Each wall is flat, endless, passes through zero and stands at right angles to its row. A trip goes straight from one point to another. Which walls does it cross, in order?
In the rows, 128 means zero.

Walls:
(1): [139 135  58]
(2): [117 114 160]
(3): [131 115 129]
(4): [114 125  99]
(5): [110 141 179]
Trips:
[194 126 127] to [101 108 116] -> 4, 2
[137 108 143] to [119 151 188] -> 3
[ 88 108 165] to [158  79  79] -> 4, 5, 1, 2
[146 112 145] to [130 133 134] -> 3
[146 128 184] to [189 176 173] -> 3
[ 58  84 120] to [108 128 131] -> 3
[ 78 171  86] to [169 159  63] -> none

Walls:
(1): [100 132 134 112 197 133 195 115 121 168  84  53]
(2): [ 91  97  90 127 162  83 116 117 115 138  54 153]
(3): [152  82 205 131  94 100 165 138 123 122 113 134]
(4): [106 122 138 112 145  90 112 168  83 130 184 103]
(5): [113 168 161 136 126 118 165 185 136 102 184 168]
(6): [146 126  84 127 140 142 117 168  84 124 153 153]
(7): [117  91 138 107 133 126  78 185 101 118 122  97]
(8): [ 72  73  73 159 115 123 125 142  98 125 193 149]
(9): [ 92 182 139 136 117  96 113 149 125 176 136 161]
Trips:
[115 101 131 128 145  87 110 125 130 138  64 124] to [167 124 167 110 162 133 109 173  64 165  86 116] -> 4, 6
[108 116 123 159 100 117 138 111  89 160 115 112] to [122 116 107 181 164 119 170 192 123 119  89 180] -> 6, 4, 5

Walls:
(1): [111 155 130 161 128 128 134 166 145 112 144 144 139 135 181 161 163 102
 114 101 102  99 150 127 158 187 140 113  84 126 127 116 173  94  86 189
 180 141 131 125 140 109 173 129 203 192 107 143]
(2): [102  91 148 115 133 142  99 163 166 146 157 150 136 170  70 197 145  79
 152 146 178  67 132 124  70  84 145 167 133 103 166  95 154 148 133 129
 142 132 130 144  99 135 174 111 136 152 146 109]
(3): [132 130 190 123 164 146 133 121 135 145  35 113 101 137  68  95 113 140
 100 101 151 140 192 123  86 137 140 110  58 123 164 125 112 113 139  67
 113 122 124 140 155 116 139 168 150 150 111  99]
(4): [102 122 160 152 120 109 130 116  81 141 127 135 115 145 148 126 157 132
  92 134 144 103 120 119 171 132 147 140 147 107 114 146 165 172  65 179
 101 121 105 115 120 176 162  86 154 157 124 149]
(5): [139  69 151 146 110 113 103 146  82 125  97 143 137 144 137 129  81 106
 124 108 132 154 163 148 116 105 137 156 214 211 145 136 137 135 124 172
 142 163 144 126 119 174 133 104 134 111 172  99]
(6): [139 102  79 138  99 131 144 135 144 150 108 120  88  94 143 180 126 130
 160  51  94  94 109 187 155 172 199 156 224 133  90 139 116 109 157 186
 126 120 109 128 128 118 122  82 139 144 143 125]
(7): [ 80 203 138 129 193 168 136 119 121 164 147 155 195 143 148 130  35 141
 123 153 102 138 146 113 177 171 147 103 158 112 135 141 103 161 153 159
 121 156  84 108 144 140 119 156 138 156 132 105]
(8): [110  96 157 136 170 156 105  87 131  86 119 133 103 123 178 110 122 150
 122  75 140 176  75 124 129  91 115 154 145 113 169 125 184 114 149 121
 130  93 178 126  75 164 159 104  98 167 166  94]
Trips:
[ 76 124 108 128  74 148  90 145 120 122 109 121 197 137 142 133 114 171
 154 127 149  85 137 155 108 147 110 122 126 135 110 172 118 122  73 134
 161 143 147 109 122  74 140 178 111 102 172 202] to [175 110 160 126 116 175 112 129 137  92 128 162 169 124 137 140  98 161
 143 128 116 109  63  95 211  83 147 108 118 144 123 203 105 117 104 139
 108  67 152  99 176  94 165 112 180 143 104 125] -> 5, 4, 6, 8
[163 109 137 165 117  83 128 163 154 114 124 125  98 147 151  88 143 143
 143 101 117  96 135 141 161  92 166 133 148 132 155  93 151  91 141 166
 139 148 142 118 164 162  92 119  85 116 134 142] to [ 97 159 109 135 110 129 117 175  99 141 154 114  96 150 150 101 176  92
 123 139  67  78 141 105 113  53  93 163 171 108  68  81 119 157 153 132
 109 159 117 117  95 166  94  97 166 130 125 120] -> 2, 8, 1
[189 143 179 146 135 133 160 126 105 199 172 142 153 117 118 158 134 106
 120 141 144 185 177  97  89 141 111  88  97 121 106 144 136 116 147 138
  89  84  83 102  97 100  91 116 125 129 105  88] to [101 125 165 123 147 117 137 128  97 134  82 141  87 110 101 124 197 136
 168 116 147 172 115 129  91 150 122 100  41 134 156 138 168  80 132 150
 163  68 173 123 165  76 126 166 126 131 117 183] -> 1, 7, 8
